Every row gives one point. A path goes straight from each point to the next, and from the last back to the first. The post is the endless flat space through its rows: a point in 2 columns, a line in 3, a plane in 4, and so on, so that a path can go around it. Count how often the path circles the post. Going back the other way cancels.
(in the rows, 128 means zero)

Post:
[[125 133]]
Path, 16 rows:
[[172 156]
 [109 169]
 [ 66 138]
 [121  90]
 [143 118]
 [161 153]
 [111 186]
 [ 72 122]
 [ 90 112]
 [100 153]
 [152 189]
 [181 122]
 [147  82]
 [ 79 113]
 [ 92 181]
 [150 196]]
Times around: 0

Post:
[[167  75 136 191]
 [133 108 108  73]
 [121 139 134  65]]
Path, 14 rows:
[[152 118  97 190]
 [171 141  97 137]
 [163 100 144 112]
 [154  75 147 118]
 [128  71 111 102]
 [ 79 106  73 101]
 [119 166 130  95]
 [136 178 155  67]
 [161 147 173  66]
 [132  51 149  88]
 [127  49  95 146]
 [101 130 136  83]
 [134  80 144 112]
 [132  67  77 122]]
Times around: 2

Post, 7 rows:
[[ 77 128 158 139 132 138 146 180]
 [148 142  46  54 122  76 143 130]
 [106  84  82 135 144  82  93 127]
 [ 99 208 140 136 108 173 125  83]
 [149 144  98 146  74 132 119 160]
 [148 147  96  89  81  77 153  66]
 [127 154 124 150 167 149 165 182]]
Path:
[[150 110  89  91 123  74 169  74]
 [103 124  85 125  84  80 141 119]
 [ 53 168 108 155 133 128  73 155]
 [ 65 169 154 120 215 122 105 128]
 [ 95 191 119 142  97  93 146 101]
 [ 62 130  58  83 112 153  97 127]
 [ 81  48 168 161 102 166 118 206]
 [134 112 110  78 154  51  98  90]
 [127 120 137 202 149  96 116 108]
 [122 174  91 155  76  97 151  64]
 [143 123  78  59  73 128 184 159]
 [106 162 126  22  69 152 117 141]
 [167 164 138 107 122  84 157 130]
 [123 161 136 163  90 108 149 122]
 [120 131 103 201  66 119 142  88]
 [126  70 104 110 118  69 141  71]
 [144 161 146 127 144 149 139 136]
 [162 100  43  82 131 133 150 165]
 [128 136 110 165 144 140 165 118]
 [ 85 128 127  94 131  65 167 146]
 [112 157 148 176 125 121  85 135]
 [134  93  93 102 158  99 144 197]]
Times around: 1

Post (8 x 9):
[[160 229 137  27 113 181 121 127 151]
 [153  68 101  96 134  82 145 153 143]
 [118 115 140 117 152 136 149  88 112]
 [146 116 153 110 172 140 127  63 184]
 [ 96 145 176 167 132 150 103  84 124]
 [148 106 116 158 104 153 148 145 153]
 [132 130  70 120 144 104 147 121 108]
 [107 169 123 160 109 137 179 158 138]]
Path, 20 rows:
[[177  64 157 132 132  80 160 123 225]
 [118 156 117 101 156 130 152  39 155]
 [121 104 135  89 128 116  94 105 156]
 [113 125 112 161 105 139 237 127 122]
 [217 158 135 126  91 184 173 118 178]
 [160 216 167  84 123 183 123 145 174]
 [ 69 179 165 149 149 123 173 155 150]
 [118  25  66  93 144 121 182 142 117]
 [126 153 111 108 140 143  52  41 125]
 [117  94 107  84 140 107 170 168 179]
 [130 161  63 121 158 165 168 139 145]
 [172 138 137  97 161 133 159 123 158]
 [144 153  82 121 191  92 200  53 111]
 [136 171 126  96 133  96 210 134 127]
 [134 158 165 159 133 117  98 117 161]
 [115  64 120 202 129 125 107 127  97]
 [ 81  76 103 130 201  52 164 102 110]
 [136 161 115  83 110 167 173 119 157]
 [117 139 121 142 100 103 181 124  99]
 [152 121 202 129 130 108 100 107 183]]
Times around: 1
